Each row of a before or after table is a point. The points were changed in one or more steps. Then noise was added and the rows were shuffled. The steps act on columns, c1 being the first. What was done? A step turns or swaps two columns, mirrors them in a line or flattens them onto one, adds a multiple of one to another, or multiplies or shifts one. Angles are multiples of 10 degrees, from the lower column toward the higher: turns from -170 to 170, lines from 10 to 170 but not 90. Use the fewest steps. Two steps may share a column if one is a turn and the other turns, adds or multiplies; they go together, in the order done. Otherwise the lowest column goes first.
In the rows, zero is written as 128.

Before, 13 rows:
[[119 128 115]
 [170 136 146]
 [180  94 153]
 [165 104 132]
 [172 103 131]
 [116 157 142]
 [136 161  75]
 [205  70 135]
 [182  32 141]
 [134  91  65]
 [ 80 211 102]
 [164 192  81]
 [127 134 143]]
After (13 x 3):
[[170 104 106]
 [168 191 145]
 [133  95  32]
 [165 106 108]
 [137 163 108]
 [180  93 122]
 [ 83 210 185]
 [126 131 152]
 [118 157 173]
 [170 137 152]
 [206  67  80]
 [121 130 117]
 [180  32  48]]
Steps: add 1 times c2 to c3

Before:
[[162 160  92 193 126 100 106 128]
 [163 166 217 179 101 136 177  97]
 [ 97 198  78 101  50  67 153 187]
 [149 190 150 163 134  93 170 194]
 [132  90 117 203 185 185 147  96]
 [ 68  75 157 108 119 164  82 121]
 [ 57 143 154 145 116  99  98  83]
 [138 107 169 192  56  65 134 113]
 [168  88 119 128 180 122 135  81]
 [145 175  90 157 163  83  76  84]
 [ 68 185 159 111  71 160 162 172]
 [ 94 134 111 206  72  90  67 141]
 [ 45 141 130 120 161  58 184  91]]
After, 13 rows:
[[ 92  87 111 204  95  92  70 142]
 [149 163 152 162  74  97 167 194]
 [ 48 169 127 123 134  59 191  86]
 [ 57 126 159 141 113  99 102  81]
 [133 156 122 202 191 181 151  94]
 [165 121 221 174  85 139 173  94]
 [144 181  92 157 100  88  76  82]
 [161 142  91 195 103  99 105 127]
 [169 154 119 131 189 122 137  83]
 [133  51 165 193 113  64 133 118]
 [ 68 108 160 116  52 161 163 175]
 [ 97  93  75 107  25  69 153 187]
 [ 64  91 160 112 173 168  80 117]]
Steps: turn c2 and c5 by -60 degrees

Before, 8 rows:
[[ 75 149 144  99 207 186 163 165 133 191  96  99]
 [126 180 101 102  80  70  49 115 135 158  73  85]
 [120 104  90  96 164  68 158 134  89  46 154 164]
 [ 72 143 100 101 150 158 162  50 108 164 141 144]
 [ 90 136 170 132  14 103  24 127 123 181  88 178]
 [161 102 126  96 124 104 127  81 108  71 111 102]
 [ 97 141 118  72 136 154 186 206 172 124 158 186]
 [ 77 135 171 162 108 170  59 144 150  80 125 108]]
After:
[[ 94 141 118 183 137 157 185 193 173 124 181 187]
 [130 149 144 188 208 187 162 176 130 192 110  97]
 [107 181  97 140  83  68  48 138 135 158  72  85]
 [ 87 104 123 114 125 104 128  88 108  69  95 100]
 [151 132 170 158  18 105  26 140 122 178  89 175]
 [183 137 175 152 107 168  56 149 147  80 127 107]
 [136 142 102 193 150 158 163  50 107 164 116 142]
 [103 104  89 149 163  69 159 125  87  48 156 163]]
Steps: turn c1 and c4 by -120 degrees; turn c8 and c11 by 20 degrees

Before:
[[108 126 101 127 145  66 135 109 137 129 123 117 141 106 151 141 112 113
  134 110]
 [124 133 113 142  95 130 113 150 125 127 128 106 138 113 136 155 135 109
  111 142]
 [132 127 118 185 155 122 109 155 153  87 109  92 113  98 133 153 153 249
  139 147]
 [122 134 125 166 111 113 113 145 192 123 108 109 202  96 126 143 119 104
  124 111]
 [149 141  95 127 117 121  94 126 160 131 157 111 123 127 114 137 138 140
   69 155]
 [127 128 123 131 121 136 136 117 165  99 106  92 112 220 121 146 140 100
  117 146]
 [121 172 120 128  98 135 105 141 120  93 121 193 112 101 133 128 152 125
   83 146]
 [170 150 122 147 100 136 117  98 127 123 100 125 146 109 118 140  51 128
  125 136]
 [194 183 109 124 107 132  94 138 169 116 118 114 135  93 125 152  89  98
  141 152]
 [142 139 145 129 120 136 112 127 155 120 181 108 125 171 121 140 116  93
  135 135]
 [108 133 137 114 150 137 131 154 123 129 106 151 144 128 121 134 137 104
  116 149]
 [122 138 145 149 159 108  99 154 134 114 120 109 131  94 136 142 149 107
   91 110]
 [177 142 136 133 125 126 148 146 169 128 144 100 113  95 115 140 132 117
  137 105]
 [111 145 128 130 112  88 142 126 172 116 120 103 126  98 226  94 126 224
  104 141]]
After (14 x 20):
[[108 134 135 127 151 138 131 152 122 133 107 151 146 129 122 121 135 104
  117 148]
 [127 128 123 137 120 137 135 118 166 102  15  92 111 217 119 108 134  99
  117 146]
 [132 127 119 149 155 123 110 155 153  73 140  90 113 101 134  95 142 249
  140 145]
 [122 134 125 135 111 113 113 146 191 111 140 109 202  96 125 116 114 103
  123 112]
 [122 139 145 136 160 108  98 152 135 110 154 109 130  94 136 108 144 105
   92 110]
 [109 125 101 129 145  68 135 109 138 129 145 117 142 107 152 123 110 115
  134 110]
 [196 182 111 131 106 131  95 139 170 118 154 115 134  94 125 118  82  97
  140 153]
 [111 146 128 132 112  89 141 126 172 118 150 104 125  97 226 160 137 223
  103 141]
 [125 132 113 131  95 132 113 149 123 121 143 105 139 112 136 100 126 108
  111 142]
 [177 142 137 130 123 127 148 146 170 127 177 101 113  94 115 115 127 116
  137 106]
 [170 150 123 134 100 135 118  99 126 119 119 124 147 109 118 144  52 127
  126 136]
 [142 140 145 130 120 135 113 126 154 122 139 109 125 170 121 121 112  93
  136 134]
 [149 140  94 127 118 120  94 127 160 129 158 111 125 126 113 116 134 140
   70 155]
 [121 172 119 139  97 136 106 142 120  96 147 195 112 102 132 119 151 125
   81 146]]
Steps: flatten c4 and c10 onto the line at 110 degrees; add -1 times c14 to c11; mirror c16 and c17 in the line at 100 degrees

Before, 11 rows:
[[199 110 108 167 100 214 109 116  73 193 134  59  80  79  85  41 135 154
  153 189 170 194  75 100 105 184  76 140 187  92 134 116 170 162  67  76
  184  92 144 109  78 149 132 194 194 151 106  73]
 [ 85  52 192 105  78  82 154  83  81 153  82  58 158 174 136 146 147 188
  189 192  93  92 131 212  67 121 125 138 125 113  76  73 173 152  55 106
  195 112 103 135  68 165 112  59  69  18 142 105]
 [104 144  74 153  81 106 157 197 158 125 199 187 125 179 132 109 148  63
  123 152 100 128 140 178 136  79 129 152 179  48  95  98 137  62 101 158
  107  61 197  97 131 137 200 101  84 110 127 172]
 [ 80  93 174 119 143  78  91 123 153  66 143  85 157 135 170 117 171  88
  184  99 172 151 202 148 196  86 185 127  64 141 122 126 178  54 176 163
  128  37 176 125  92 167 109  86 168  17  89 130]
 [153 148 172 124  94  77  90 155 132 201 192  67 174 116  69 139 178 176
  148 131  87 196 198 110 150  62 191  40 122 175 134 146 149  58 178  71
   71  89 133 165 179 210  92 149 115 113 150 129]
 [195 134 174  95 146 136 192  97 148 147 155  58  80 196 190 135 124 185
  182 133  98 103 140 179 181 143  75 114 170 169 155 131  93  88 184  81
   87 130  95 157  59 108 167  80  88 119 161  97]
 [139 110 204 205 170 171  85 138  85 149 112 194 207 139  79  81  49  61
  142 103  65 166 129 179 133 135 120 126 132  92 111 131 161 119 135 136
  153 144  69 116 105 179  80 168 141 109 147 171]
 [159  85 149 144 145 106 124 124 178  90  62 178 114  85 149  54  59 118
  134 200  97  96 197 200 109 131 125 149 113 165 162  31 100 178 130  44
  184 152 202 108 138  84 165  68 127  60 128 160]
 [167 134 186 174  87 175  97 163 170  70 136 123 112  68 161 177  78 105
  187  98 153 167 155 145 196 144 181 144 155 137 115 147 188  96 131 168
  126  93 196 186 189 100 157 168 193 142  46  66]
 [170  88 103 100  81 130  59 155 149 155  75 102 157 184 106  51 116 180
  125  70 101 131 123 122 109 145 150 150  85 100 195  77 184 129 101 156
  146 129 106 212 161 130 130  98 158  97  49 120]
 [ 92 137 104  95 183 184 150 175 126 171  66  98 164 189 133 114 179 115
  203 195 171 110 124 143 107 106  70  66 176  65 129  75 175  83  64  88
   86  94 158 210  80  82 137 139 191 134 156 136]]
After, 11 rows:
[[ 94 137 105  99 182 191 156 179 126 175  68  92 162 186 134 110 183 111
  218 193 177 111 125 140 112 105  66  67 176  69 130  74 175  85  60  86
   93 123 152 211 126  84 136 132 187 140 152 140]
 [189 132 168  92 145 131 193 100 146 148 160  60  76 194 196 138 122 189
  216 132  97 107 141 175 178 144  74 117 168 169 153 125  97  85 181  75
   86 156  91 157  91 109 168  78  91 116 162  96]
 [153 146 175 123  94  75  93 157 132 205 189  68 175 112  70 138 172 172
  126 136  89 198 200 113 152  67 191  41 123 176 139 132 147  61 183  66
   66 122 129 168 182 212  89 141 115 120 152 131]
 [102 142  76 152  80 105 156 191 160 126 197 187 124 183 130 112 149  58
  119 150 100 130 140 178 137  83 131 153 179  51  89  95 139  62  97 159
  109  89 195  96 126 136 193 100  86 111 127 167]
 [157  88 148 148 142 109 126 134 180  89  63 180 111  89 152  56  54 119
  126 205 100  96 199 202 112 128 116 147 112 167 166  26  98 171 130  44
  186 181 199 109 141  81 163  68 123  62 132 162]
 [203 112 109 164 106 215 104 120  69 192 134  56  82  85  85  38 134 157
  169 190 173 191  76  95 106 187  83 142 187  92 133 117 169 162  67  77
  183 118 143 105 101 149 132 195 200 155 104  72]
 [ 84  50 195 105  77  80 149  68  75 146  79  58 160 172 134 149 146 188
  214 192  90  96 127 211  61 126 124 137 125 110  78  81 173 160  53 107
  197 141  96 136 107 162 111  56  74  15 139 113]
 [174  96 101 104  81 129  62 177 150 153  75 101 156 189 106  46 119 179
  105  74  99 130 122 119 106 143 157 152  86  99 199  72 182 128 104 159
  147 159 104 210 161 134 133  93 160  98  48 118]
 [168 133 181 180  87 178  95 159 177  68 133 118 113  66 156 174  77 111
  148  98 150 165 156 144 196 141 177 139 154 141 120 143 184  96 128 169
  125 124 193 185 217  94 154 164 193 142  40  60]
 [ 77  95 170 119 147  77  88 121 150  66 141  82 156 137 172 118 175  87
  193  95 165 149 203 149 198  88 186 123  70 141 128 133 184  56 174 161
  132  70 174 124 125 165 109  84 174  21  86 132]
 [139 115 199 204 173 176  90 130  84 146 113 198 204 141  78  81  48  58
  153  98  65 170 131 176 139 132 117 124 134  89 110 128 165 121 135 133
  155 178  70 117 106 176  83 172 133 110 140 172]]
Steps: add 0.3 times c31 to c8; turn c19 and c41 by 30 degrees; shift c38 by 30

Before:
[[117 148 109 148 124 104 151  56 149 138 151 106 176  86 181 109 196 136
  208 176 184 102 201  71  94 151  75 145  94 137 120 147  96 153 125 126
  110 178 151 156 152  95  91 136 115 137  87 116  74  79 173  99  90 145
  134  93 102 174  72 122 163 178  65 123]
 [168  91 152 116 169  95 138 129 147 104 137 118 140 135 128 163 179 104
  127 158 125  90 121 112  89 154 185 133 110  94 142 140  96 123 165 128
  169 118 138 165 111 118  82 154  87 104 160 171 130 139 173 175 114  90
   80  89 161 193  62 141 189 141 119 114]
 [165 108 108 140 134 100 114 104 134 142 108 136 139 135 177 140 137 155
  148 153 137 115 118  94 170 147 110  76 115 141 138 154  78 120 151 140
  139 107 158 147 126 124 100 117 128  83 112 143  83 106 152 104 129 149
  111 156 116 193  75  92 194 174  81 111]
 [182 117 123 105 188  99 119 108 167 128 122 113 119  63 154 156 168 163
  174 111 155 115 139 108  86 102 130 144  94 108 133 148  75 167 140 149
  123 138 137 158 124 122 117 120 103  87 138 151 112 132 172 155  86 158
   81  79  99 181 121 105 115 163  95 115]
 [149  93 198 122  96 135  85 182 126 148 235 165  68 204  97 121 107  64
  132  63  95  92 187 180 114 188 107 100  92  94 199 104 217 127 177 101
   82  96  87 132  63  39 161 178 110 170 208  99 185 131 126 170 146  80
  115 143 113  81 178 149 107 110 203 134]
 [146 115 152  89 205  96  87 170 166 139 143 129  80 124 137 131 157 121
  136 156 153  83  84 125  86 150 206 132 135 149 151  84 107 135 111 115
  132 103  77 196 126  93 169 138  44 144 159 159  89 167 162 204  83  75
   77 123 146 173 169 176 162  75 164 122]
 [135  92 185  49 181 112 102 146 145  93 176 184  80 127 111 146 173  95
  144 125 156 102 114 182 121 161 192 194  96 149 124 119  93 130 108 144
  143  60 111 157  90  62 190 160  35 131 183 127 152 177 180 181  69  72
   62 121 145 112 135 153 149  60 127 119]
 [ 72 133 158 193  74 115 171 179 118 188 194  96 168 213 220 106 222 125
   75  65  91 202 222 148 176  85  93 128 162  91 125 178 193 208 217 147
   15 213 133 114 105 144  84 150 114 152 166  54  94  16  93 167 178 169
  177 219 105  91 148  93  94 110 103 188]
 [109 132 100 116 158  97 108  51 123 141  95  96 184 121 174 128 170 163
  169 120 157 111 154 114  92 113  78 112 168 103 125 165 119 138 182 149
   84 107 170 135 110  99  97 142 140  78  99 153 117 125 165 145 164 165
  175 105 136 120  85 119 195 163  90 158]
 [124  94  78 165 161 134 149  83 129 127 166 126 176 129 197 123 168 159
  105 147 137 139 227  74 129 141  29  72 144  96  75 158 137 125 144 132
  114 181 156 144 129 145  88 131 117  99 109 138 118 149 134 109 145 132
  152 153 138 135  78  65 143 222  95 137]
 [106 134 170 143 108 132 165 214  76 176 208  32 110 179 112  70 173  67
  101  44  80 140 113 188 154 116 144 156 162 129  97 127 154 223 232 164
  130 179 102  98  36 172 100 124  60 180 186  81 164  54 110 186 195 213
  126 226  85 133 162 174 129  42 170 217]
 [140 114 129 110 158 119 135  98 107 155 121 163 156  61 131 145 195 209
  125 125 149 106 167  66  97  83 160 110 115 147 136 184 142 117 132 150
  156 135 162 153 150 163 118 159 130  79 126 127 103 116 187 130 127 105
   81 149 144 161 123 113 180 186  96 184]]
After, 12 rows:
[[149  92 198 125 100 134  90 181 126 152 112 165  68 205  99 122 107  66
  133  59  93  86 130 183 118 189 104 102  88  91 199 105 155 128 176 103
   87  61  88 134  65  42 161 177 112 167 215 103  26 128 128 171 146  80
  234 142 110  84 177 146 105 109 202 137]
 [140 114 128 112 162 119 139  92 106 152  80 164 159  61 131 150 192 209
  125 120 146 107 159  67 100  85 164 108 115 149 134 183 101 116 133 151
  156 102 160 151 148 160 113 158 131  81 126 126 120 117 188 131 127 104
  120 150 147 166 125 113 179 187  98 183]
 [134  91 183  47 181 111 101 143 143  98  60 185  74 128 110 144 176  92
  140 121 149  98  63 181 124 161 187 195  96 150 124 122 164 126 107 144
  144 105 114 159  90  61 194 156  35 131 182 131 155 181 179 179  67  71
  176 122 143 111 138 154 151  59 127 123]
 [105 130 102 117 155  97 108  56 124 137 174  98 182 122 172 130 168 164
  169 119 158 111 119 113  94 117  74 115 169 105 124 168 119 140 183 150
   82  95 167 136 111  98  93 141 143  79  98 152 145 121 165 146 167 163
   95 107 136 119  84 120 194 164  89 157]
 [ 74 131 157 191  71 111 173 175 118 190 177  95 165 211 218 107 224 123
   73  69  90 201 252 147 175  89  95 127 162  92 127 179  76 207 218 142
   18  88 132 118 107 146  81 152 112 154 164  56  81  17  91 168 177 171
  198 219 104  94 146  95  95 113 103 185]
 [171  92 151 119 164  93 139 131 142 103  80 114 141 133 130 168 181 104
  128 161 125  90 116 113  85 152 183 133 115  89 147 143 140 124 165 128
  169 130 139 166 110 114  80 157  88 105 159 172 157 136 177 174 113  94
  135  90 162 197  58 138 189 144 119 111]
 [185 113 123 102 191 102 120 110 165 123  81 113 118  63 155 160 169 165
  175 115 156 114 144 105  86 100 131 144  91 109 136 151 132 164 141 145
  125 125 134 157 126 120 116 115 105  86 141 151 180 137 172 156  88 157
  120  80  98 183 121 103 112 163  95 114]
 [116 149 108 146 125 104 151  57 153 141 133 104 177  86 183 109 204 134
  207 177 186 103 207  72  94 154  75 144  93 137 121 147  87 148 126 125
  112  92 148 155 152  95  87 136 118 136  88 116 179  84 174 102  94 147
  151  94 102 173  73 118 159 178  64 124]
 [144 113 149  86 203  93  89 169 167 135  78 133  80 124 139 124 156 123
  136 152 153  80  85 127  83 150 208 135 136 151 149  77  99 138 113 112
  135 155  77 193 130  90 167 134  45 144 162 155 161 164 160 204  83  74
  140 123 148 171 168 174 163  75 165 118]
 [109 134 167 143 110 131 168 211  74 178 128  31 108 182 111  71 172  68
  101  43  78 138 162 189 151 116 147 156 158 132  95 126 153 225 231 163
  132 167 104  96  33 176  95 123  60 182 186  79  92  56 112 188 195 217
  208 227  85 134 166 177 130  44 169 218]
 [163 105 108 137 134  97 112 103 133 141 109 137 142 135 179 138 138 154
  148 152 139 114 103  95 168 148 109  77 119 142 137 151 103 120 149 142
  140 127 160 149 125 122  98 117 125  82 108 142 191 107 152 100 130 147
  104 162 112 193  73  92 197 175  80 110]
 [125  96  75 159 164 131 151  81 132 127 149 126 174 130 199 124 169 162
  103 150 136 139 228  73 127 137  30  69 147 102  78 158 111 125 149 132
  118  70 154 140 128 141  87 128 116  97 106 141 125 146 132 111 146 133
  164 152 139 138  77  64 143 223  93 139]]
Steps: swap c11 and c55; turn c23 and c38 by -60 degrees; turn c33 and c49 by -110 degrees
